Rows are points. Each copy is the shape, with its points in the same order, stretched, turned, moved and blurred by noise. Say if it was mirrored as well.

Shape (6 x 2)
[[-11 -48]
 [ -4 -20]
 [-30  47]
 [  8  11]
 [-17  76]
 [-50  -9]]
Copy 1 (6 x 2)
[[-33 -39]
 [-17 -15]
 [-15  69]
 [  8  16]
 [  8  95]
 [-56  15]]
Copy 1 is: only turned
Copy 2 (6 x 2)
[[  5 -44]
 [ 15 -21]
 [ -8  55]
 [ 29   9]
 [  9  77]
 [-31  -2]]
Copy 2 is: only turned

Shape (9 x 4)
[[  4  34 -33  49]
 [ 36  30  42  33]
 [ -2   8 -12  -2]
 [ 26  -9  -3 -93]
 [ 14  -4 -89  19]
 [-35  37 -24 -74]
 [ 83 -12  20 -14]
 [ 17  37 -44 -46]
 [ -9  27 -42 -45]]
Copy 1 (9 x 4)
[[ 22  80  -2  22]
 [ 51  25  50 -25]
 [  4  34 -11 -14]
 [  3 -20 -64 -80]
 [ 27  53 -74  35]
 [-53  38 -51 -67]
 [ 84 -21 -14 -43]
 [ 11  42 -63 -49]
 [-21  47 -59 -37]]
Copy 1 is: only turned
Copy 2 (9 x 4)
[[-33 -27 -47  36]
 [ -6 -57  33  27]
 [-17  -4   0  -6]
 [ 46   2  21 -75]
 [ -2  23 -73  29]
 [-37 -12 -18 -83]
 [ 58 -21  24  20]
 [  1 -20 -42 -42]
 [-18 -11 -33 -54]]
Copy 2 is: mirrored
Copy 3 (9 x 4)
[[  3  63 -32  26]
 [ 11  43  50  57]
 [-18  14   0   5]
 [-21 -35  54 -71]
 [ 26  21 -75 -28]
 [-81  21  16 -60]
 [ 54  -7  64  -4]
 [-17  35   8 -62]
 [-40  24  -7 -53]]
Copy 3 is: only turned

Shape (11 x 6)
[[ 16  -3   8  25  -1 -15]
 [ 18 -33 -31   0  -8 -13]
 [-11  11  -5   3  -9 -88]
 [  2  -7 -29  -7 -24  33]
 [ 41 -36  11  -6  33   8]
 [-41   2 -24  -3  13   1]
 [-52  29   5 -13  24   8]
 [-28  14  10 -13 -37 -44]
 [-47 -11  41 -16  23  33]
 [ 23 -14  22  -6  -1  -5]
 [ -6 -18  -7  28  13 -11]]
Copy 1 (11 x 6)
[[ 13   4   1  18  18 -14]
 [ 10 -33 -24  -3 -20  -7]
 [-21  31 -48 -10  -1 -71]
 [ 22 -10  -5 -17 -21  44]
 [ 20 -52  25   5  33 -18]
 [-34   2 -28 -35  13  20]
 [-48  26  -3 -48  31  23]
 [-25  43 -12 -26 -29 -35]
 [-51  -6  53 -32  17  28]
 [  9  -8  30  -1   4 -28]
 [-19 -15 -20  25  11   6]]
Copy 1 is: only turned
Copy 2 (11 x 6)
[[ 11 -10  16  26   2  16]
 [ 17 -40 -29  11  11   4]
 [  1  -8  29  25 -45 -51]
 [  0  -7 -42  -9   1  32]
 [ 52 -15   5   0  55  13]
 [-41  -6  -6  -8  21  -6]
 [-39  24  15 -26  16   6]
 [ -5   9  23  -6 -62 -12]
 [-23  -5  35 -52  31  35]
 [ 43 -13  16  -4   5  17]
 [ -5 -26   9  27  15   8]]
Copy 2 is: only turned
Copy 3 (11 x 6)
[[ 12  14  17  22 -13 -17]
 [ 11  -3 -19  -2 -29  -4]
 [-16   5  -4  -3  18 -81]
 [-20  21 -10   6 -30  34]
 [ 53   6  24 -13 -17  10]
 [-31  -8   0   2  27  13]
 [-39  11  31  -1  50  14]
 [-48  19  16  -8  -2 -47]
 [-28  -4  68 -14  24  30]
 [ 17  21  29  -8 -21 -10]
 [  6 -12  10  22   0  -7]]
Copy 3 is: only turned
Copy 4 (11 x 6)
[[ 36  -6   6  32  11 -33]
 [ 13 -18 -31   8   1 -22]
 [ 25  16  18  -2   2 -95]
 [  4  12 -29  17 -22  24]
 [ 21 -54  -3   0  27  10]
 [-33  31   1  14  12   1]
 [-31  38  37  11  18  13]
 [ 12  25  42   0 -34 -49]
 [-39 -18  54  17   6  40]
 [ 33 -26  22   2   4 -11]
 [ -3  -6 -12  34  21 -23]]
Copy 4 is: only turned

Shape (12 x 9)
[[ 30 -36 -31 -31 -36   8  -7  10 -29]
 [-19  16 -11   2 -51  -9   6 -56  32]
 [-14 -35  17  26 -23  37  -4 -27 -31]
 [ 26  20 -60  21  22   3  31 -59  10]
 [ 34  20  -5 -21  24 -19 -29   3 -35]
 [-29 -25 -25  22  -5 -30  53  18  14]
 [  0  27 -60  27 -56  40 -40 -22  -4]
 [-31  -4 -25  -9 -36 -16 -16 -33 -29]
 [ 19  57  27   6  -3 -42  40  16 -68]
 [ 48  25 -58  52   1 -17  53  13   0]
 [ 23 -50 -56  73 -62  15 -39 -28  -8]
 [ 23  39  28 -20  11 -36 -45  -7 -14]]
Copy 1 (12 x 9)
[[ 18  37 -41 -34  -7  20  50 -38 -11]
 [-34 -11 -13   6 -81  41   5  10  32]
 [-23  -3  16 -14 -31  47  64 -36 -50]
 [ 33 -77 -64  28 -38  50  15  -7 -11]
 [ 51   7 -17 -12  10  11 -11  -2 -45]
 [-36 -49 -30  19 -17 -41  42  -9  -8]
 [-20  36 -74  42 -58  81  36   6 -23]
 [-28  14 -47 -34 -54  30   1 -31 -36]
 [ 42 -19   6 -22 -43 -56  26  28 -62]
 [ 47 -44 -64  66 -13 -14  51   3 -10]
 [-30  37 -48  62 -42  70  51 -76 -41]
 [ 39  18  11 -10 -12   7 -41   3 -40]]
Copy 1 is: mirrored
Copy 2 (12 x 9)
[[ 73 -41 -25 -27 -29  11  31  28 -15]
 [ 29  43   2 -24 -31 -32   9 -35   5]
 [ 12 -24   8   0 -26  34 -13 -18 -28]
 [ 77  67 -19  29  43  16   7 -18  20]
 [ 60  15  15 -29 -10  15 -16  66 -13]
 [ 10  -1  -6  38  34 -58  14  17  -6]
 [ 53  34 -59   7 -57  27 -22   4  -6]
 [ 51  23  -9 -21 -26 -11   9 -10 -49]
 [ 20  53  55  37 -27  -2  27  80 -30]
 [ 68  43 -24  83  27  -5  22  41  25]
 [ 95 -33 -49  52 -24  -3 -37 -33  -4]
 [ 35  31  46 -40 -22  -6 -40  61   7]]
Copy 2 is: only turned
Copy 3 (12 x 9)
[[ 43 -17  -3 -19 -33  28  26  28 -36]
 [-26  32  35  42 -58   3  16   0  21]
 [  7  -6  46  39  -2  40 -15   5 -44]
 [ 36  42   7  44  25 -26  52   0  34]
 [ 37  17  25 -61  13 -20 -11   8   1]
 [-31  -1 -38  26  -9 -17  20 -14 -45]
 [ 17  57   1  37 -25  51 -20  43  18]
 [  0  37  31   9 -45  -7  -8  37 -37]
 [  6  60  33 -76  21   2  14 -50 -53]
 [ 35  45 -50  19  30   4  33 -48  -3]
 [ 63  22 -17  87 -41  36 -40   1 -19]
 [ 10  25  50 -66 -12 -27 -33  -8  24]]
Copy 3 is: mirrored

Shape (17 x 11)
[[ -8 -30 -26  15  -1 -31  37 -19 -10  16 -14]
 [ 64  10  17  26  24  -6  29 -44   3  26 -46]
 [-14  -3   6 -33   4 -27 -20  29 -57 -40  51]
 [ -4 -55 -32   1 -28  19  -7  25 -25  -9   2]
 [ 23  11 -10 -27  21   5   4  76 -23  -4  26]
 [ 43  28  10  -7  -6  -2  43 -44  44  36  -1]
 [-45 -82 -31  18   8 -31  -7  39  -5  -6  30]
 [-22  -2 -17  10  14  25 -12   4  -8 -14  43]
 [ -9 -16  28 -34  37  12 -26  43 -55  16  37]
 [-23   3  13 -30  19  23  31 -36  20  15 -42]
 [ 18  17   7  42  24  21  71 -31   7  21 -45]
 [ -2   7   8 -13  -2   1 -11  38 -27 -19  -1]
 [ 15  13 -24 -16  30  -2 -34  21 -22  10  -6]
 [-26 -45   9   4  -6  12 -31  31 -14 -11  31]
 [-26 -34  27 -29  46   8   5 -33  48 -56  -3]
 [-27 -49  11  36 -24 -34   8  12  16   3 -13]
 [ -5  37   6  11  23   7   5 -11  15  17 -28]]
Copy 1 (17 x 11)
[[ 14 -32  -4   8 -24 -29  17  -9 -16 -28 -11]
 [ 77 -22  10  46  19 -24 -17 -43   9 -11 -21]
 [-18  15  27 -60  33   6  -8  22 -69 -31  22]
 [-11  -6  33  -6 -40  18 -19  22 -27 -51  -2]
 [ 15  16  27 -27  30  47  -3  69 -29   2 -23]
 [ 60 -11  -7  -1   4  -4   1 -46  43  28   2]
 [-35 -49  29 -27 -37 -26  -6  58 -25 -32  17]
 [-24 -13  -4 -10  11  18 -28  18 -11 -13  27]
 [ -8  -2  45 -16  21  32 -32  37 -80  19  10]
 [ -9 -35   8   8  -2   5  -9 -58   6  19 -33]
 [ 30 -29  -5  73  15   2  17 -37  23  -5 -21]
 [-18  29  38 -10  21  11 -13  18 -27 -14 -18]
 [ 11   2   3 -16  18   8 -51  28 -30  -2 -35]
 [-32  -2  43 -14 -16   6 -32  30 -28 -19  28]
 [-33 -79  49 -34  32  -7 -24 -48  34 -10  10]
 [-12  -5  44  10 -31 -52   8   9   5 -12   5]
 [  6  -2  -3  25  24 -13 -19 -16  10  15 -28]]
Copy 1 is: only turned
Copy 2 (17 x 11)
[[ 27  12  -4  -8 -32  -5  17 -51  36   3   8]
 [ 87  29  -1 -32  19   5  41 -32   8   6 -59]
 [-36  11   1 -19 -13  -9 -45   5 -57 -18  62]
 [  1  -3 -48 -12 -67   7 -30  16   7  -2  22]
 [ 11  51 -14 -16  20   9 -44  48  -8   5  50]
 [ 65  -8 -20 -48  56 -43  37 -17  23  25 -40]
 [-12 -30  -6  32 -57  16 -60 -13  38 -21  63]
 [-18 -15 -26   9   7  12  -7  13 -21  21  27]
 [ -6  15  23 -30  -8  45 -67  17 -31  37  58]
 [ -5   5  -3 -58  21  19  34 -21  45  21 -23]
 [ 68  37   6  -9  15   7  84 -16  31  30 -32]
 [-13  29   1 -20 -11   3 -29  24 -21  -9  18]
 [ -2  43 -19 -21  16  30 -50 -10  -5   6  -6]
 [-19 -29  -7   5 -40  15 -51  28 -10   2  34]
 [-21 -48   9 -45  31  28  11   1  22 -47  20]
 [  8 -32  18  20 -53 -13 -19 -12  35 -20  -5]
 [ 14  27   5 -20  33   7  11  -7  17  29 -42]]
Copy 2 is: mirrored
Copy 3 (17 x 11)
[[-22 -32 -22  35 -20 -32  32  -3 -21  22  -6]
 [ 40 -24  26  10   8 -24  36 -22 -23  17 -58]
 [-27  -9 -21 -44  -2  -5  14  52  -6 -42  57]
 [ -4 -64 -30   7 -30  10 -16  50 -10  -7  23]
 [ 12   3 -17 -35   4   2  22  95   3   1   3]
 [ 24   3  37  -7 -23  -2  38 -13  16  52 -40]
 [-22 -64 -52  33  -1 -29   8  46   0  16  71]
 [ 11   0 -28   1   6  31  -1  26  13  -5  49]
 [-14  -4  -7 -41  28  17 -12  68 -38  -1  46]
 [-34  -3  11   8  12   7 -15  -6   9  23 -52]
 [  8  -3  20  65   7   1  38  -9 -18  14 -57]
 [ -5  -6  -4 -17  -3 -11  -8  57   1 -22   2]
 [ 29   4 -41 -38  10 -13  -4  38 -12   9 -10]
 [ -2 -38 -10  -2   1   5 -27  52   6  -7  63]
 [-39 -46  10 -12  49  14  -7   0  63  -9   6]
 [-10 -54   3  43 -14 -49  -3  20   6  14  25]
 [ 17  28   1  11  14 -19  -3   3   9  16 -30]]
Copy 3 is: only turned
Copy 4 (17 x 11)
[[-56   7  -9  15  -4   2  20  -8  -7  11  -8]
 [ 31  -4  38  53  28  19  55 -17  -9  28 -17]
 [-13  29 -15 -18  25 -41 -77  19 -28   0   2]
 [-18 -22 -28  -1 -36   6 -36  17 -14 -25  -1]
 [ 29  13 -15 -37   0 -14 -42  47 -36  41  -9]
 [ 41  17  37  11  -5  -9  55 -37  12  31   9]
 [-84 -23 -48  -9 -15 -23 -36  47  23   4  -1]
 [  3   5 -24 -11  18   5 -36  13  15  -5  39]
 [  2 -18   0 -22  29 -10 -82  13 -26  45  -6]
 [ -7  -1  29 -28  20  34  17 -40  25  -4 -22]
 [ -3   1  34  12  31  50  65  -5 -13  11   7]
 [  7  19   8 -12   8   3 -46  30 -12  -1 -13]
 [ 25  16 -24   6  16  12 -43  10   0  34 -26]
 [-19 -22  -6  -7  -6 -12 -62  30  16  -9  13]
 [ -4 -23   5 -40  56 -22  10  -6  57 -47 -17]
 [-66  -7  16  18 -19  -8   0  38  33  -6  -7]
 [ 14  26  23   3  29  36   6   0  25  20  -9]]
Copy 4 is: only turned

Shape (18 x 12)
[[ 36  -4  20 -14  44  42  -8  21  -2 -40  11 -47]
 [-43 -17   1  36 -18 -32  17  24  -7  13  -4   8]
 [-46  14  -5  39  34  -1 -18   7  -2  39  11   0]
 [-46   3  -1  17  -3 -14 -45   2 -11   0  19 -29]
 [  2 -30 -22  19  15  24 -18 -13   7 -54  42 -44]
 [ 26  27  -3 -12 -13 -17 -15  36 -12   3  -8   9]
 [ -7  -6 -50  21  43   5 -36 -43 -23 -55  29 -31]
 [-24   9  -3  53 -15  17 -37 -12   9  -8  -4 -53]
 [-33 -10 -15   7  33  20 -55 -59  34 -50  13 -21]
 [ -4  -8  17  -3 -13 -34   6  13   6   7   0   7]
 [ 19   5  26 -23  14 -34  57  63  10   4 -64   1]
 [  8 -10  40  19   2  -8   9   6 -16  -8 -20  37]
 [ -3  39 -15  68  10  14 -19 -27  -1  19  10 -40]
 [  9 -29  19   3   3 -37   4  20 -24  41 -56  -9]
 [ 29  -5  24   5  15 -64  16  21  23  21  -7   6]
 [ 21  10 -13 -23   6  -7  38  10  10   3 -37  11]
 [-29   1  -6  25 -11  30  -1 -37  -1  70  13 -32]
 [ -9 -40 -40  38  17  19 -61   4  27 -30  18  -4]]
Copy 1 (18 x 12)
[[-25 -27  13 -14  67  -4  -5  24   7 -37 -15 -22]
 [  1  19 -21  14 -33  10  13  21  -5  38  -6 -26]
 [-40  32 -50  17  15   1  -4   0   4  31  -8   0]
 [-48   6 -37  10  -6 -33  -8 -27 -17  21 -10 -31]
 [-23  -4 -22   0  39 -11  -1  -9 -19 -42  53 -54]
 [-24 -20  24 -14  -1  -1 -14  29 -12  32 -16  38]
 [-13  -8 -48  -3  56 -41  11 -33 -49 -11  46 -32]
 [-27  50 -28  14  15 -47 -44 -23 -14 -10  12 -19]
 [-40  -2 -60  26  28 -58  19 -56 -25 -58  30 -21]
 [ -8 -11   9   2 -26   2  12  13  19  19 -11   7]
 [ 13 -32  15 -29 -11   9   1  95  47  16 -59  26]
 [ 22  -1  25  22  -3  19  34  20   3   8 -38  13]
 [-27  77 -29   3  46 -18 -32 -13 -12  10  23   7]
 [ 38  -3  -3  13   2  -9 -19  34  42  46 -43  15]
 [ -1  -8  35  11 -18 -12  25  53  48  30  -4  30]
 [  9 -15  -6 -21   3  18  -7  48  28   8 -13  49]
 [-14  57 -45   7  12  34 -46 -32  38  18  13   0]
 [-39   2 -33  70  13 -24 -22 -21 -28 -23  52 -27]]
Copy 1 is: only turned
Copy 2 (18 x 12)
[[-13 -27  -1 -34  54  56  11 -31  35 -29 -46  13]
 [-30  17   4   2  -3 -52  23  35  17 -19   8 -50]
 [ -5  49 -29  35  15 -41  33   1  26 -15 -22 -21]
 [ -4  14 -32  13  46 -32 -13  13  29 -30  -7 -52]
 [-34 -55 -26 -14  33 -23 -24 -37  43 -28 -37 -11]
 [  8  -3   2   9  25  24   0  45  -2 -22  13   1]
 [ -9 -34 -72 -23  14 -35 -36 -29  18 -24 -69   2]
 [ 12 -11 -23  28  15 -16 -19  -6  63 -44 -22 -58]
 [-10   7 -27   3  28 -23 -74 -40  51 -22 -63   1]
 [-16  12  18 -10  17 -10  -7  22  11  -4  21 -22]
 [-19  38  41 -50  -5  57  44  73  23  -3   0   4]
 [  0  12  42  -7  -4  -6   8   4  -8 -22 -24 -21]
 [ 32  -6 -48  32 -18 -19   9 -34  50 -35 -21 -30]
 [ 13  18  20 -12   0  16  27  54   4  41 -28 -51]
 [ 10  22  25 -31  13  -6  23  26  21  18  18   4]
 [-19  13  12 -16 -28  40   5  34   9   8  -9  17]
 [-16  18 -22  56 -15   2  19 -36  34  25   4 -52]
 [-24 -30  -9  40  39 -58 -27   4  48 -13 -64  -4]]
Copy 2 is: only turned

Shape (16 x 12)
[[-45  49 -23  -5 -22 -22  14  11   7   2 -42   8]
 [-45 -17  -7  12   8 -31 -36   5 -32  19   1  -9]
 [-41  27   6  23 -28 -10  28  10  -7 -35 -25 -18]
 [-20  49 -18   6  -6   7 -26 -13 -63  29   7  57]
 [  6 -15 -31 -34 -27  32  29  12  -4  13 -13 -29]
 [  0 -44  15 -11  20  41   8  -7  -9 -24 -35  10]
 [ -7  -6 -29 -19  14   7  20 -15 -31  10  -5 -28]
 [-36 -63   6 -18 -58 -26 -11 -25 -35  40  12 -38]
 [-22  35   9   9  -5   3  17  47  10  24 -14 -50]
 [-16 -29 -15 -10   2  49  -5 -21  11 -12 -57 -23]
 [-30  12  -7  36  10  -2 -38  33  -8  37  46  -6]
 [-40   7  10 -28   5 -21 -53  -8 -34  -6  33 -11]
 [ 22   5  24  27 -62 -54 -35 -40 -25 -43 -48  21]
 [  5  -3 -43  -1 -27   9  -8  15  -6  25  42 -29]
 [-31   8  52  31   8  -8  24 -57  -8   5 -15  20]
 [  8  -4 -29 -29 -19 -47  44   1  15  -1  15  -9]]
Copy 1 (16 x 12)
[[ -5  44  -1  14 -69  -7   5  76  12  54   9  13]
 [-58  24 -39  11  25 -25 -29  36   0 -22 -30 -27]
 [ 36  43   4  24 -59 -20 -23  65  21  10  -1  16]
 [-29  19 -53  25  -7 -10 -53  31 -72  79  14 -37]
 [ 24  28  20  -3  -9  36  30 -13 -32   7  18  14]
 [  5 -16  51 -10   5  30 -36  12 -13  -4  31 -17]
 [ 17  11  -3  10  -3  36   7  27 -18   5 -16 -31]
 [-38  12 -12  -3  63 -36 -19 -27 -39 -16 -43  31]
 [ 26  41 -22  27 -71 -36  48  43   4 -21 -10 -12]
 [-32 -37  51  14 -28  51  -3  39  -9  -4  33  19]
 [-45  28 -58  56 -11 -40   6   8   1 -29  -4 -50]
 [-34  26 -65   3 -15  -2 -46 -33   7 -10 -29 -19]
 [ 10 -35 -48 -18  29 -23 -95  13 -13  37  44  79]
 [  1  29 -42  40   6  15  21 -42  -8 -16  13   3]
 [  5 -41  22  32 -18 -52 -55  49  -3  50 -18 -30]
 [ 59  47  -1 -11  -1  12  20 -21  29  34  -3  -1]]
Copy 1 is: only turned
Copy 2 (16 x 12)
[[  7  14  23  26  20 -81  -3 -43 -23  16   1  61]
 [ 22   2  37  17  25 -36   8  42   9  21 -34   2]
 [ 13  16 -22  34  -5 -49   0 -49 -25  17   5  11]
 [-42  12 -17  -3  61 -17  38  57 -35  36 -17  38]
 [ 12 -12  14   9  -4   5  19 -32 -47 -47   3  34]
 [ -6  16   8 -29  -2   5  13 -21 -39 -22 -29 -38]
 [ -4 -21   3  -1  -5 -28  35  13 -30 -32 -13  12]
 [ 65  37  37  43  -5  -7  47  31  16   5 -11   5]
 [-26 -17  30  55   6 -34 -35 -38  -5 -25   8  43]
 [  1   1  40  -2 -34  -9   9 -26 -69 -19 -12 -19]
 [  0 -13  21  22  43   5 -39  57  -3   4  -2  14]
 [ 15 -19  30  -1  27 -26  34  31  28  21  16 -15]
 [ 20  43 -12 -17 -38   9  41 -36  11  83 -41  21]
 [ 28 -28   5   7   8  29  -1  25 -28 -25  12  37]
 [-25  69 -14  10 -10 -49  11  15   6  17  -3 -22]
 [ 52   4  -1 -20   3 -38  10 -32  19 -31   7  55]]
Copy 2 is: mirrored
Copy 3 (16 x 12)
[[ -2  51   3   3 -16 -21 -21 -20   3  -1  32  20]
 [-38  21 -18 -32  32  22   8  -5  -6  17  25 -32]
 [  6  40 -17  -9  20 -15 -17  34  -7   4  27   5]
 [-75  47  -8   5 -12 -18  14 -44  13 -28  19 -14]
 [  5 -30 -32   2  34  -7 -27 -23  20   4  18  18]
 [  1 -22  -6  29  62  39 -22   8  -2 -36  20 -10]
 [ -5 -28 -11 -10  43  20   1  -3  38  -7  48 -12]
 [-22 -42 -52 -35  45   6  33   6 -31  49  21  25]
 [ -7  23   4 -22  27  -1 -41  11  26   2 -11  29]
 [ 27 -15   9   6  81  24 -22 -13  -3  -7  41   3]
 [-44  35 -21 -16   6   4   5 -16  10  15 -42 -38]
 [-63  30  12   1  25  11  -6   7  -1  52  32 -13]
 [-31 -17  11 -19  -2 -56  13  17 -92   1  64  -5]
 [-23 -28 -38 -18   9 -30   5 -16  15  40 -15 -18]
 [  8  19  24  33  -4  28  38  44 -11 -23   2  32]
 [  9 -41 -23   6 -34  -4  -3   2   2  15  22   1]]
Copy 3 is: only turned
